Each row of a before or after table is a point. The points were changed in one or more steps. Then noise was added and the rows were shuffled. The steps act on how far a point lies along the listed directions, d1 being the first. Write out the steps. A step turns or swaps two directions, mirrors them in a line or flattens them onto one, adds a multiple of one to another, or multiplies one. Angles are multiples of 10 degrees, from the lower direction toward the higher: turns from -170 to 170, lines from 10 to 170 but not 90. Use the fewest steps. Two steps may share a direction if one is a turn and the other turns, adds or multiplies; they go together, in the order done. Otherwise the lowest direction goes first.

Directions:
(1): [-50   0  -2]
(2): [  1 -28 -42]
Before (14 x 3):
[[ 28  36  42]
 [ -8 -13 -34]
 [ 20 -10  -7]
 [-49  -5   4]
 [ 10 -27 -27]
 [  1 -18 -42]
 [  2  12   2]
 [  5  -9 -11]
 [ 60 -23  -7]
 [ -5  12  21]
 [ 27 -19 -10]
 [ 54 -20 -21]
 [ 38 -18 -25]
 [ 12  16   8]]
After (14 x 3):
[[-17 -26 -25]
 [ -5  -7 -13]
 [ 12   6  23]
 [ 33 -43 -37]
 [ 57  18  19]
 [-39   9  31]
 [ 25 -34 -44]
 [ 10 -25 -20]
 [-27 -11 -35]
 [ 19   9  -1]
 [-29  -4 -21]
 [  5  11   0]
 [  6 -14 -16]
 [  9 -25 -39]]
Steps: turn d1 and d2 by -40 degrees

Directions:
(1): [ 26  21 -45  22 -36  -9]
(2): [ 28  21  44  -2 -13 -42]
(3): [ 12 -43  24  25 -37  22]
(4): [-15  36  15 -28 -35  36]
(5): [-48 -15  -8  -8 -31 -38]
Before (11 x 6):
[[ 37 -10  -9  28 -15 -21]
 [-15 -50  -2   7  20 -25]
 [  2   0  18   8 -46 -24]
 [-31 -31  -2  19  27   3]
 [ 32  25  -1  -9  -9  -7]
 [-22   2 -27  -1   8 -10]
 [ 11  40 -21  -2   8  -6]
 [ -3  -3  27   0  12 -34]
 [-20  10 -28  -4  23 -14]
 [ -6  -2  19 -13   5 -24]
 [ -8  10 -41  -3 -22   3]]
After (11 x 6):
[[ 16  14 -28  18  19 -23]
 [ 19 -16 -50  19  14 -11]
 [-30   5  22 -25 -20 -20]
 [-33   5  29 -15 -20 -34]
 [-15 -16   7  10 -45 -57]
 [ 35 -41 -22  45   7 -62]
 [ -6  -1 -23   8  21   0]
 [-22  -5   8   7  19  40]
 [-13 -25   4  -9  10  -3]
 [ -6   6 -23   3  26  -3]
 [ 23  -2  -7   0  -6 -37]]
Steps: add -1.5 times d1 to d4; add 1 times d2 to d5; multiply d3 by 0.7

Directions:
(1): [ 11 -42  -3 -12  -4  33  27 -32  28]
(2): [-11  33 -13   1  11 -14  60 -18  -8]
(3): [-12   2 -23  13  -7  38 -12 -25 -51]
Before (14 x 9):
[[ -9  33  20  -1  16 -56   1  35   8]
 [ -7 -12  -1   2   6   0  -4  -5  -1]
 [-16   5 -12 -14   8   7  57 -25  23]
 [ -7   7  -6   7  -4  -2 -17   4 -11]
 [  9  -1  -7   2  14  -3   8  -9   4]
 [ -9  10 -15  -8  11  11  58 -41 -27]
 [  6 -16 -16   5  -3  14 -20  -3 -18]
 [ 11 -30  -3   8  -4   1  -5   5  -2]
 [ 13  -2   6   5   7 -18  36   1  38]
 [ -3 -16 -12  -2 -14  36  10 -15 -11]
 [-12  21 -10   5   8  11  -9  -7 -27]
 [ 12   4  20   3   1 -17  -9  14  22]
 [  2  -4   6   2   0 -10  22 -15   2]
 [ -2  10  -4  -2   7  -4  28  -4  -9]]
After (14 x 9):
[[-11  17  -8   8  -2  -7 -11   4 -17]
 [ -8  -9  -2   3   7  -1  -2  -5  -4]
 [-16  42  -7   6  14 -13   2   3 -25]
 [ 23 -38  13  -1  -1   2  15  -2  57]
 [ -3  21   5 -16  18 -30  59 -11   8]
 [ -8   8 -13  -1  -8  15  26  -7 -15]
 [ -3   8 -22   9   1   3  -5  -4 -33]
 [  6 -12  11  -1  -2 -12  17 -10  14]
 [ -5 -13   5 -22   7  -4  44  -9  55]
 [  2  -6  24  -6   7 -30 -23  29  22]
 [  3   5   5  -7   8 -15  22   7   8]
 [  8 -25  -9  10  -4   6  -1  -1 -13]
 [ 11  -5  -4   0  13  -5   6  -7  10]
 [ 14 -18  17   3  -6  10 -21   2  18]]
Steps: add -0.7 times d3 to d1; turn d2 and d3 by -50 degrees

Directions:
(1): [ 15 -25   5  12 -12   6 -60  -4  38 -11  22  21]
(2): [ 19  44  -2   2 -17  22 -25   7 -29 -51  -9 -10]
Before (10 x 12):
[[  0  26   1  -9  10   5  23   5 -37 -11 -22 -16]
 [-10  10  -4  -7   4  -3  30   0 -20  10  -1  -4]
 [ 11  -3   6   2  -3   4 -24   1  -4  -8  14   4]
 [ 20 -24   6   7  -6  -1 -51  -6  32   2   5  26]
 [  3  -5  11   8  -7  -4 -19  -5  15  -6   0  -2]
 [ 21   5   4  -1   1   8 -18   1   1 -21   9   7]
 [  9 -11   2  11  -5   1 -29   0  11  -9   5   9]
 [ -1  22  -4 -20   3   5  34  -1 -29  -5 -17 -27]
 [-18  15 -11 -11   5  -1  60   6 -42  18 -17 -12]
 [ 10   5  -8   2  -7   0 -24  -1  -2 -19  -2   8]]
After (10 x 12):
[[ 15 -16   8   6  -1   9 -47  -2  18 -13   8  12]
 [ -3 -12   4  -5  10  -8  12  -1  -5  21  10  -1]
 [ 20   8  -4  10 -28  27 -55   4  -3 -39  12  14]
 [ 20 -11   3  -3 -12  13 -46  -8  19 -21  11   0]
 [-10  -1  -1 -13  19 -17  49  -2 -14  37 -25  -3]
 [  8   9  -2   3 -12  12 -25  -1  -2 -20  13   7]
 [ -7  -3   9   1   2 -13  19  -5   2  10  -8  -9]
 [-10 -11  -2   2  12 -13  23   2  -6  20  -9  -1]
 [ -5 -18  -8  -2   6 -17   8  -5   9  17  -1   8]
 [  3 -18   3  -5  15  -9  16  -2  10  18  10   9]]
Steps: turn d1 and d2 by -140 degrees

Directions:
(1): [ 29  35  15  29   1 -40 -16 -34  -2  -5  -6 -37 -23 -43  23  17 -25 -23]
(2): [ 20 -30  43  -4  46 -13 -18 -12   9  16   5  13  10  -5  31 -60  25  -7]
(3): [-21  37  40   0  30  42   7   6 -38  -5  28 -16  31 -15  15   6 -23  33]
Before (14 x 18):
[[  0   5   6   3   3  -2  -1  -2  -3   1   0  -5  -2  -6   3   1  -6   0]
 [ -2   1   0   0  -3   2  -1  -2  -3  -1   0  -1   2  -1  -2   5  -2   2]
 [ -3   2  -4  -4  -1   2   5   8  -2  -2   3   4   1   1   1   0   0   7]
 [  5   2   6   0   1  -4  -3  -4   0  -2  -1  -5  -1  -3   2  -2   4  -1]
 [  3   6  -1   4  -3  -5   1  -4   0   1   1  -4  -6  -4   2   6  -3  -2]
 [ -5  17  12   4   6  12   1   0 -13  -1   8  -6   8  -6   7   6  -9   6]
 [ -4   7  -5   3  -4  -7   3  -1  -2   0  -2  -5  -5   0   0   6  -4  -4]
 [  3   4   3   1   2  -4  -3  -3   3   1   2  -4  -2  -6   7  -1  -2  -4]
 [ -8  20 -17   6 -22   8   7   2  -8 -12  -6 -10  -6  -4 -11  30 -14   5]
 [  0  10  13   7   7   7  -2  -1 -11   0   7  -7   3  -9   8   0  -8   9]
 [ -3   4  -6   6  -5   2   0   4   5  -1  -5   1  -1   3  -6   6  -2  -2]
 [  3   1   0   5  -3  -5  -2  -1   3  -3  -3   0  -2  -4   0   1  -4  -5]
 [ -5  17  -3   2  -9  10   7   3  -8  -3   4  -4   3  -3  -8  20  -7  10]
 [  1   3  -2   4   1  -4   1  -3  -3  -3   3  -3  -3  -1   1   3   1  -4]]
After (14 x 18):
[[  1   3   1   4  -2   0  -1   1   1  -3  -1   0   2  -4  -1   2  -5  -2]
 [-18  34 -37   8 -44  13  15   9 -12 -20  -9 -16 -11  -2 -26  59 -26   8]
 [ -6  23 -19   5 -25   6  10   3  -6  -7  -1  -9  -4  -3 -17  37 -13   6]
 [  5   7  11   9   4  -2  -5  -5  -6   0   2  -7  -3 -10   9  -3  -6   2]
 [  2  15   4   8  -3  -1  -1  -5  -6  -2   1  -7  -1  -8   6   9  -8  -3]
 [ -2   3  -7  -3  -4  -2   4   7  -1  -1   1   3  -1  -1  -1   2  -1   4]
 [  0   5  -1   3   1  -1   2  -2  -4  -4   5  -3  -2   0   1   5  -1  -2]
 [ -2   1  -2   1  -6   1   0  -2  -2  -3  -1  -1   0  -1  -4   9  -4   0]
 [  2   2   7   0   6  -2  -3  -2   3   2   3  -3   0  -6   8  -4  -1  -3]
 [  0   9  -1   3  -4   0   4  -1  -4   0   3  -4  -4  -3   0   8  -5   2]
 [ -6   8 -10   6  -9   5   2   7   2  -3  -4   0  -1   3 -10  13  -5   0]
 [ -9  10  -7   3  -7  -2   7   2  -6  -2  -1  -5  -3   1  -4  12  -8   0]
 [  1   5   7   3   3  -2  -2  -2  -3   1   0  -4  -2  -6   2   0  -5   0]
 [  5   1  10  -1   5  -3  -3  -4  -1  -1   0  -4   0  -3   4  -6   5   0]]
Steps: flatten d1 and d3 onto the line at 30 degrees; multiply d2 by 2
